Each row is a point. Examples show where two turns around zero, p and q, send a point. Write where each new point lands after one turn and then the other. Backwards means that the second turn is done in reverse. Each puzzle has new turns, and all numbers are rounded.

Turn p:
[-57 -16] -> [-52  29]
[36 -4] -> [ 23 -28]
[22 19] -> [29 -2]
Turn q:
[-14  -2] -> [-12  -7]
[-9 61] -> [-33  52]
[ 40 -28] -> [ 48 -10]
[-17 -30] -> [ -4 -34]
Where do these land?
q, then p: [-53  20] -> [-42  38]
q, then p: [ 15 -49] -> [ -4 -51]
p, then q backwards: [33  8] -> [ 19 -28]
q, then p: [23 37] -> [35 26]
p, then q: [-18 -15] -> [-22  -7]

Turn p:
[ 2 40 15] -> [ -2 -37 -21]
[-6 67  7] -> [  6 -65 -16]
[  7 -37 -34] -> [23 38 25]
[-24 -54 -15] -> [-14  43  41]
[ 20 -16  28] -> [-14  21 -28]
Turn q:
[19 14 23] -> [-10  14 -28]
[ 31 -22  36] -> [  9 -14 -50]
[ 31 -36  11] -> [  6 -36 -32]
[-22  36 -41] -> [-25  19  49]
[-61   7 -29] -> [23 17 61]
Where do these land?
q, then p: [ 33 -22  -3] -> [ 3 27 29]
p, then q backwards: [-57   8 -17] -> [-10  -5 -59]
q, then p: [ 42 -22  43] -> [48 18 38]
p, then q backwards: [-19  35 -23] -> [ -7 -38 -25]

Turn p:
[-52  35  13  -3] -> [ 47  17 -36  17]
[-13 -16 -47 -15] -> [10 34 40 -5]
[  2  23 -36  -4] -> [21  1 31 21]
[ 30   4  22 -26] -> [-36  -7 -10  25]
[ 34 -46  49  48] -> [-43 -46 -26 -58]
Turn q:
[ -1 -48 -24  -6] -> [  5 -52   4 -13]
[ 57   1 -16 -19] -> [ -6  -3 -52 -33]
[ 33   3 -18   7] -> [  2  -6 -38  -2]
[-74 -16   3  40] -> [ 15 -18  61  56]
[ 23  24  55 -12] -> [ 17  55   0 -30]
[-38  35  -1  -9] -> [-32  23  25  23]
Where do these land?
p, then q backwards: [ 26  62 -19  41] -> [-27 -61 -19  42]
q, then p: [ -7  36 -26 -51] -> [ 47  44 -23   3]
q, then p: [-29 -38  34 -21] -> [-45   3 -42  12]
q, then p: [-18 -53 -23  -3] -> [-41  18 -10 -39]
q, then p: [  5 -12  37 -22] -> [-22   7 -14  36]
q, then p: [ 43  28 -16  34] -> [ 28 -15  55   1]
q, then p: [-21 -22  14  23] -> [-27 -27 -11 -11]

Turn p:
[ 25 -17  18 -44  -5   5  82  10] -> [  4 -69  65 -21 -18   0 -12 -13]
[-42  46 -15  35 -16   4 -15  52] -> [-49  10 -37  40   2  44 -22  24]
[ 42  -4  14  23 -24 -61  17 -23] -> [  8  41  57  10 -40   1  25 -16]
[-25  -7  33 -14   0 -40  -9 -44] -> [ 59  33   8  -4 -15   5 -24  -9]
[ 30   8   6 -39  19  45 -20  -6] -> [ 14 -29 -15 -43  31   1  33  12]
[-36 -26  -9 -35 -25  34 -11 -30] -> [ 26 -10 -15 -10  52  -5 -28 -39]
[  1  10  -5  74  26  13  32 -24] -> [  5  -7   3  73 -13 -34  25  24]
[ -1   8 -69 -21  29  41 -21  42] -> [-61 -18 -32 -29  48 -24  -8  35]
[  6 -18  27  20  -3 -40 -55  23] -> [ -6  49 -35 -18 -46  11  11 -18]
Turn q:
[-8  6 40  3 27 -7 25 18] -> [ 37 -21  22 -21   9  22 -10  -1]
[-21  52 -40 -20 -37 -12  14  18] -> [ -3  -5 -63 -29  24 -32  16  23]
[ 56 -49  17  47  25 -14   8  31] -> [ 35 -20  41  32 -52 -14 -49 -17]
[ 47   3  30 -29  10   7 -46 -51] -> [-31  64  50 -22 -10  -2   4 -27]
[-40 -27 -34  20  32 -62   9   0] -> [-36 -67   1  -2 -25  15 -17  44]
[-17 -40  49  65 -18 -24   7 -48] -> [ -2 -14  -1   6 -70  74   5 -33]
[-22  48   4  -7  10  40 -23  25] -> [ 24   1   7  -5  40 -21  55   3]
[ 25 -39 -36 -27 -33  10  29  32] -> [  7  19 -36  41  13 -22 -53  17]
[ 21  20 -21 -20  22  24   1 -47] -> [-44  12  13 -12  31 -15   0 -38]
[-41  26  -9 -31 -39  38 -26  23] -> [ 12  31 -34  12  39  -6  52  30]
Where do these land?
p, then q backwards: [ 53   2 -31  21  62  14  23   9] -> [-17  27 -50   5  22 -26 -59  27]
p, then q: [  3  16 -26  15  -3 -30 -13   4] -> [ 20 -14  -9 -22  10  -5  31   6]
q, then p backwards: [-39 -23 -15  16 -19  25 -25 -36] -> [ 17  27   3  50 -30  15 -11  27]
p, then q: [-14  10  66  10  19 -43  14 -35] -> [ 34  50 -20   3 -34 -40  -9 -39]
p, then q: [ 46  38 -46  25 -33  32   8 -23] -> [ 33 -67  23 -14  22  40  -9 -22]
q, then p: [-27   5 -25 -33  48  47  28 -22] -> [ 39 -18 -40   4 -21 -53 -17  36]
q, then p: [-48 -11 -11 -25 -16   7 -34  68] -> [-71 -27   4   7 -51  -2  11  25]
p, then q backwards: [-30 -41  38 -64 -41 -33 -40  22] -> [ 40  19  57   0 -23 -26  64 -49]
p, then q: [ 25 -15  38  18 -23 -52  38  26] -> [ 21  48 -44  -1 -19  44  23 -23]
p, then q: [ 32  19  12  16   5  32   0 -13] -> [ 17 -26  -8  11   8   8 -38 -17]

Turn p:
[-46  22 -15  -1  15 -62 -47   9 -36] -> [-39 -52 -45  41   6  10   2  -7  49]
[ 31 -44  30 -20  27  40 -48  13 -37] -> [ 12 -42  48  25 -37  40  26  -7 -42]
[ -2 -11 -35  21  10  36  53  12  27] -> [ 17  45  -4   5   8 -46 -24  -7 -41]
[-22  41  14  12  10  31  -3  18  45] -> [-16  19 -31 -17  27 -12  37  21 -37]
[ 37  10 -38  43 -57  35  31 -10  46] -> [-28  64  29 -57  20 -32 -32 -20 -24]
[ -4 -44   6 -21 -51  33  50  28  34] -> [ 38  17  58 -21  23 -63   4  18 -11]
[ 33  20  16   1 -36   2  51  10 -47] -> [ 28  -2   3 -53 -47 -28  -1 -29  21]
[ -9  39 -14 -18  40 -26 -35 -30 -33] -> [-21  -1 -43  36 -22  46  16 -14  32]
[  3   7  14  40   4 -61 -10 -51 -29] -> [  0 -23 -34 -17   7  53 -47 -20  41]
[-62 -24  17 -39 -10  23  15  10 -23] -> [ 47 -22  11  30  25 -31  45 -13  14]
[ 13  24  -4 -24  21  10 -25 -14  48] -> [-25  38  -2   9   5  28  23  37 -11]
[ 26 -40   8   6  28 -62 -31   4   5] -> [-12 -40   8  21 -12  35 -51  41  10]
Turn q:
[ 14  -9 -11 -18  47 -31  33 -26  40] -> [ 45  33 -28  21  -3  -4 -29 -13 -43]
[ 48  11   3  27  -1  47  35 -28 -21] -> [ 13 -48  19  13  46  28  12  17 -39]
[ 11 -57  18  33  18  -5  24   2  26] -> [ 48 -15 -40 -10  12  -6  25 -36  -8]
[-27  17 -19   7 -20 -27  -6 -18  -7] -> [-21  28  27 -18 -19   1   4 -11 -13]
[-46  47 -20  32   0  37 -27  11 -27] -> [-30   8  57  30 -15  21  44  13  30]
[-21 -32  18 -35 -39 -59  10  32  17] -> [-17  40 -45 -58   2 -32 -19 -17  21]
[ 11 -28 -26 -11 -19 -25 -10  62 -32] -> [-20  -3  -1 -22  21   2 -35 -41  58]
[ 13 -10  -4 -25 -44  14 -82 -10   0] -> [-54 -51  -8 -15 -58  -3 -20   9  15]
[  1  56  37  14  75  29  22 -57 -35] -> [ 65  -2  65  44   8  -8  14  65 -37]
[ 33 -21  14 -10 -30 -42  -1  50  57] -> [-30   3 -69  -6  19 -48 -18 -39   4]
[-36  28 -10 -15  13  62   2 -18 -19] -> [  0   6  24  23 -12  48  21  54  10]
Where do these land?
q, then p: [-15  17 -16 -31 -47   8  -8  14  49] -> [-21   8 -28  28  35 -43  19 -31  13]
q, then p backwards: [-14 -31  40   7 -18  24   1  -3 -12] -> [ -9  24  50 -11 -15 -11   3  14  -1]
q, then p: [-23  70 -26  29   2  -7   9 -20  -8] -> [ 32 -33 -50 -44   4   4  26 -16  -5]
p, then q: [  6 -57  31 -47   7  -8   1 -25  31] -> [  8 -45 -24  35  43 -39  16   9  23]
p, then q: [-14 -35 -31  19  28 -31  47  18  34] -> [-18 -16  33  25 -23 -41 -20 -50  28]
q, then p: [-17 -19 -18 -10 -25  11 -81  -7 -34] -> [ 10  -8  59 -17  64 -18  25  18  15]
p, then q: [ 52 -54 -17  80  37 -29 -21 -13  -2] -> [-17 -68  32 -11 -74  12  13  17  55]
p, then q: [ 45  -6 -27  15   5 -10  20 -16 -34] -> [-46 -25   5 -15 -35  -5   4  16 -19]
q, then p: [-22  43  45 -38  18  71   5  26  -5] -> [-23 -20 -25  -7  -2 -70 -18  40 -59]
p, then q: [  2  73  18 -24  -6 -28  28  26 -18] -> [-44  49 -41 -10  15  28 -28 -26 -17]
